Each row is a point. The ring and each string are closed loops that go straight from each point to the next, and from the last back to the first. Before rounding, they use only three directions, however many columns there are. Count how often each string passes through the ring. Passing back the other way cancels.

Ring (8 x 3):
[[ 0.59 -0.18 -0.08]
 [ 0.34  0.07 -0.29]
 [-0.10  0.35 -0.24]
 [-0.33  0.40  0.14]
 [-0.38  0.15  0.44]
 [-0.28 -0.17  0.53]
 [ 0.18 -0.50  0.43]
 [ 0.51 -0.45  0.24]]
String (22 x 3):
[[ 0.42 -0.10  0.23]
 [ 0.85 -0.35  0.34]
 [ 0.96 -0.62  0.40]
 [ 0.41 -0.74  0.17]
 [ 0.08 -0.53  0.06]
 [ 0.12 -0.15  0.16]
 [ 0.42 -0.20  0.31]
 [ 0.87 -0.39  0.44]
 [ 0.99 -0.58  0.29]
 [ 0.75 -0.55  0.05]
 [ 0.64 -0.44 -0.07]
 [ 0.14 -0.28 -0.11]
 [ 0.14 -0.07  0.10]
 [ 0.62  0.04  0.09]
 [ 0.82  0.06 -0.09]
 [ 0.69 -0.04 -0.34]
 [ 0.38 -0.21 -0.51]
 [ 0.09 -0.20 -0.23]
 [ 0.14 -0.13 -0.05]
 [ 0.07 -0.13  0.02]
 [ 0.22 -0.10  0.09]
 [ 0.22 -0.12  0.11]]
Times through: 3
String (22 x 3):
[[-0.07  0.09 -0.68]
 [ 0.05  0.00 -0.32]
 [ 0.17  0.02  0.09]
 [ 0.60  0.14  0.01]
 [ 0.82  0.04 -0.11]
 [ 0.90 -0.03 -0.02]
 [ 0.70 -0.06  0.10]
 [ 0.34 -0.01  0.19]
 [ 0.98 -0.15  0.14]
 [ 1.14 -0.31  0.00]
 [ 0.71 -0.39 -0.19]
 [ 0.77 -0.31 -0.21]
 [ 1.02 -0.06 -0.09]
 [ 0.77  0.10  0.05]
 [ 0.44  0.10  0.12]
 [ 0.51  0.17 -0.16]
 [ 0.33  0.21 -0.62]
 [ 0.05  0.15 -0.57]
 [-0.11  0.07 -0.47]
 [-0.04  0.28 -0.67]
 [ 0.20  0.40 -0.43]
 [ 0.01  0.28 -0.71]]
Times through: 1

Ring (9 x 6):
[[ 0.00 -0.10  0.01  0.09 -0.18  0.39]
 [-0.15 -0.37  0.00  0.36 -0.02  0.48]
 [-0.26 -0.66  0.04  0.51 -0.04  0.27]
 [-0.26 -0.73  0.11  0.42 -0.21 -0.07]
 [-0.24 -0.57  0.32  0.24 -0.52 -0.50]
 [-0.23 -0.33  0.53  0.15 -0.70 -0.68]
 [-0.16  0.08  0.69 -0.02 -0.84 -0.66]
 [-0.05  0.22  0.55 -0.14 -0.77 -0.44]
 [ 0.07  0.20  0.26 -0.20 -0.56 -0.07]]
String (29 x 6):
[[ 0.08 -0.11  0.03 -0.15 -0.43 -0.03]
 [-0.07 -0.12  0.22  0.08 -0.38  0.02]
 [-0.12 -0.01  0.24  0.21 -0.24  0.32]
 [-0.03 -0.02 -0.03  0.22  0.01  0.77]
 [-0.24 -0.17  0.26  0.47 -0.08  0.48]
 [-0.19 -0.25  0.27  0.28 -0.30  0.06]
 [-0.30 -0.33  0.28  0.54 -0.10  0.35]
 [-0.43 -0.62  0.11  0.91  0.28  0.82]
 [-0.16 -0.74 -0.24  0.45  0.13  0.53]
 [-0.02 -0.59 -0.21  0.11 -0.17  0.13]
 [-0.16 -0.34  0.22  0.22 -0.35 -0.07]
 [-0.36 -0.60  0.29  0.58 -0.18  0.04]
 [-0.42 -0.99  0.14  0.70 -0.09 -0.04]
 [-0.19 -0.91 -0.04  0.30 -0.27 -0.27]
 [-0.06 -0.52  0.04  0.05 -0.42 -0.28]
 [-0.18 -0.29  0.32  0.21 -0.43 -0.18]
 [-0.33 -0.42  0.53  0.37 -0.53 -0.45]
 [-0.40 -0.49  0.74  0.34 -0.78 -0.93]
 [-0.25 -0.35  0.64  0.09 -0.87 -0.98]
 [-0.06 -0.25  0.32 -0.09 -0.69 -0.59]
 [-0.05 -0.13  0.45 -0.17 -0.85 -0.78]
 [-0.31  0.18  1.08  0.08 -1.06 -1.01]
 [-0.31  0.19  0.98  0.17 -0.88 -0.69]
 [-0.19  0.03  0.60  0.11 -0.66 -0.39]
 [-0.10 -0.05  0.40  0.03 -0.58 -0.28]
 [-0.19  0.21  0.70  0.11 -0.67 -0.30]
 [ 0.00  0.48  0.60 -0.21 -0.77 -0.29]
 [ 0.23  0.36  0.16 -0.49 -0.67 -0.14]
 [ 0.15  0.08  0.05 -0.29 -0.51 -0.04]]
Times through: 3
String (28 x 6):
[[ 0.04 -0.36 -0.19  0.03 -0.16  0.29]
 [-0.09 -0.31  0.11  0.15 -0.31  0.04]
 [-0.29 -0.38  0.28  0.51 -0.15  0.24]
 [-0.37 -0.50  0.28  0.65 -0.06  0.30]
 [-0.22 -0.45  0.19  0.36 -0.23  0.07]
 [-0.06 -0.68 -0.18  0.17 -0.17  0.06]
 [-0.16 -0.95 -0.21  0.35 -0.08  0.03]
 [-0.41 -1.02  0.14  0.68 -0.13 -0.12]
 [-0.41 -0.55  0.47  0.58 -0.34 -0.21]
 [-0.24 -0.33  0.38  0.30 -0.42 -0.19]
 [-0.08 -0.45  0.13  0.03 -0.49 -0.36]
 [-0.14 -0.31  0.28  0.13 -0.48 -0.26]
 [-0.34 -0.30  0.66  0.34 -0.63 -0.55]
 [-0.36 -0.21  0.82  0.29 -0.78 -0.76]
 [-0.27 -0.15  0.63  0.23 -0.64 -0.47]
 [-0.11 -0.15  0.40  0.01 -0.63 -0.43]
 [ 0.04 -0.04  0.33 -0.28 -0.79 -0.62]
 [-0.15  0.32  0.87 -0.11 -1.00 -0.79]
 [-0.24  0.39  0.99  0.07 -0.89 -0.59]
 [-0.18  0.12  0.62  0.10 -0.64 -0.29]
 [-0.09 -0.16  0.27  0.06 -0.47 -0.16]
 [-0.16 -0.06  0.42  0.17 -0.47 -0.12]
 [ 0.05 -0.02  0.14 -0.14 -0.48 -0.07]
 [ 0.25  0.14 -0.10 -0.40 -0.44  0.13]
 [ 0.18  0.22 -0.06 -0.22 -0.28  0.44]
 [-0.04  0.04  0.13  0.14 -0.19  0.46]
 [-0.17 -0.16  0.28  0.27 -0.28  0.17]
 [-0.01 -0.27  0.04  0.02 -0.35  0.00]]
Times through: 3
